Each row of a before or after table is a point. The points were changed in one or more steps. Then noise was added and the rows were shuffled. The steps act on how far a point lies along the listed directions, d1 being the first. Name the steps. A step turns or swaps two directions, mirrors them in a line or flattens them onto one, adds a multiple of one to another, or multiplies one. Angles are multiples of 10 degrees, from the lower direction toward the higher: turns from -170 to 170, lines from 10 to 170 but not 90. Use the fewest steps. Two steps may share a direction if one is a turn and the other turns, adds or multiplies; they go together, in the order done. Otherwise the lowest direction goes first.
In the rows, zero is written as 128.

Directions:
(1): [176 144]
(2): [112 176]
Before (10 x 2)
[[126 104]
 [129 104]
 [155 185]
 [169 143]
 [144  98]
 [160 195]
 [ 71 169]
 [119 176]
 [105  98]
 [ 73 114]]
After (10 x 2)
[[163  70]
 [193 151]
 [107 169]
 [115  87]
 [ 93 126]
 [103 137]
 [179  74]
 [115 140]
 [143 176]
 [168 112]]
Steps: turn d1 and d2 by -120 degrees

Directions:
(1): [116 188 139]
(2): [159 124 182]
(3): [180 144  99]
Before (8 x 3)
[[136 152 162]
 [ 35 137 129]
 [ 94 148  55]
 [112 135 129]
 [168 133 144]
 [169 204 150]
 [137 149 106]
 [108 139 169]]
After (8 x 3)
[[149 107  97]
 [ 92 108 114]
 [128 153  41]
 [ 50 161 173]
 [109 115  97]
 [137 203 166]
 [140 156 116]
 [114 137 128]]
Steps: mirror d1 and d2 in the line at 150 degrees

Directions:
(1): [117 153 141 209 129 143]
(2): [108 196 141  95 125 165]
(3): [142  95 198 122 122 166]
(4): [198 157 134 131  89 110]
(5): [104 109 103 130  54 154]
(6): [ 90 139 171 124 102  68]
Before (14 x 6)
[[156 116 208 126 145 117]
 [137 121 106  94 147 117]
 [170  59  98 113 199 168]
 [151 155 183 148  94 143]
 [115 177 126 135 112 131]
 [130 143 153  76 109 133]
 [176 126  84  96  95 121]
 [153  83 176 103 105 138]
 [155  97 200 161  99 115]
 [117  73 137 210 176 152]
 [174  93 139 129  75  92]
 [129 158 190 126  89 184]
 [ 67 151 181 143 155 140]
 [109 146  74 159 142 207]]
After (14 x 6)
[[117 138 165  82 168 176]
 [ 58  90 109  99 113 148]
 [ 82 137 159 128 128  96]
 [ 76  74 129 148 172  88]
 [119 162 140 136  98 135]
 [134 156 203 137 138 160]
 [155 122  26 143 148 171]
 [ 63 135 127 107 162 146]
 [ 98 187  86 186 119 182]
 [178 126 112 215 148 114]
 [ 94  62 134 129 159 123]
 [146  96 145 134 122  98]
 [116  90  68 121 114  71]
 [ 91  85 105  85 173 151]]
Steps: turn d1 and d2 by -130 degrees; turn d1 and d6 by 70 degrees; turn d3 and d4 by -110 degrees; multiply d5 by -1

Directions:
(1): [159 106 105 112 137 136  40 140]
(2): [118  62  76 131  99 116 144  84]
(3): [118 173  85 155 122  56 114 134]
Before (13 x 8)
[[ 98 108 150 131 121 151 175 126]
 [113 129 132 138 114 139 184 105]
 [ 98  27  66 138  55 134 205  47]
 [107 124 156 135 106 148 172 130]
 [131 132 158 123 137 149 125 140]
 [100 129 116 140 109 102 158 134]
 [138 133 147 121 137 126 168 113]
 [152 139  87  86 133  98  54 150]
 [107 136 156 125 135 136 128 159]
 [137 130 128 126 127 124 149 123]
 [112 129 156 131 122 155 171 132]
 [108 171 112 123 120  73 169 141]
 [125 132 142 127 145 156 110 148]]
After (13 x 8)
[[ 96 106 117 104 102 113 218 109]
 [ 85 249  92 194  94  13 181 139]
 [132 128 157 121 139 149 124 143]
 [106 114 154 118 129 143 143 146]
 [ 99 167 162 139 121 138 190 137]
 [107 177 142 152 124 115 206 109]
 [134 117 139 121 142 161 104 146]
 [ 98 160 161 147 111 132 187 138]
 [131 143 133 129 131 122 159 123]
 [170  76  70  61 127 133  21 134]
 [ 91 171 157 152 127 127 189 153]
 [132 149 153 128 145 120 182 116]
 [ 96 124 117 146 109 106 178 127]]
Steps: multiply d1 by 1.6; swap d2 and d3
